Each row of a before or after table is a point. The points were changed in one or more steps. Then noise was added and the rows were shuffled. The steps act on columns, c1 being the first. Name the steps. A step turns or swaps two columns, mirrors them in a line or flattens them onto one, adds a multiple of one to another, or multiplies or shifts one. Angles are multiples of 10 degrees, from the lower column toward the higher: turns from -170 to 170, lines from 10 to 170 but not 90. Use the fewest steps. Two steps may share a column if one is a turn and the other turns, adds or multiplies; they go together, in the order done. Otherwise the lowest column goes first.

Before (9 x 3):
[[ 38 -10 -13]
 [  3  -1   3]
 [ 21   4  -2]
 [-11 -28 -21]
 [  3   0 -17]
 [ -7   0  -9]
 [  7 -27 -11]
 [ -3  -6  14]
 [-12   9   4]]
After, 9 rows:
[[  7  -7 -15]
 [ 53  -5   1]
 [ -7  10   9]
 [ 96   4 -15]
 [  6   2   1]
 [ 17  22 -19]
 [-19  -3  -8]
 [-28  -7   8]
 [-26  18 -29]]
Steps: multiply c1 by 2.5; mirror c2 and c3 in the line at 80 degrees

Before, 14 rows:
[[-30  53  29 -31 -41 -24 -17 -61]
 [ -9  30  16   4 -22   0   0 -61]
 [-10   1  -2  28  28  28  -8  53]
 [-14  42   6 -12 -73 -53  -9 -31]
 [-14   6  24   7  10 -81 -30 -61]
 [ 45  -2 -35 -29   1  12   7  32]
 [-28  41  24 -24   0 -42  20 -43]
 [ -1  22 -34  19  39   4 -11  73]
 [-22  36  73 -54 -19 -54 -28 -44]
 [-13  13 -16  17  21   1 -10  65]
 [-16 -42  -6  10 -10  12   3  54]
 [-49  23  -7 -45 -17 -30 -52 -58]
 [-18   8 -33   7  10  -8  21  59]
 [-38 -16 -25  -4  41  -6  29  43]]
After:
[[ -1  10  11  -6  21 -35 -87 -28]
 [ -2  24  42 -11 -27  24  13  60]
 [-13   0   3 -39  29 -51 -28 -22]
 [ -8  15 -81 -37   4 -28 -53 -11]
 [-13   2 -40 -62  28 -15 -42 -47]
 [ 18 -33   4 -14 -33  10  23  28]
 [ -6  -7  -7  45 -12  16  17  50]
 [ -3  24  25  -3 -20  21   8  65]
 [ -9  25 -23 -21  13  -8  -9 -46]
 [-10   8   8  -8 -36 -10  23  58]
 [-18 -28 -21 -41  -7   8 -65 -47]
 [ -5 -29 -26 -61  74 -22 -69 -21]
 [ -9  24  23  13  -1  30  29  43]
 [-19 -10  35  16 -23  -8  24  39]]
Steps: multiply c1 by 0.4; turn c2 and c4 by -60 degrees; swap c3 and c5; turn c6 and c8 by -20 degrees; turn c6 and c7 by 50 degrees
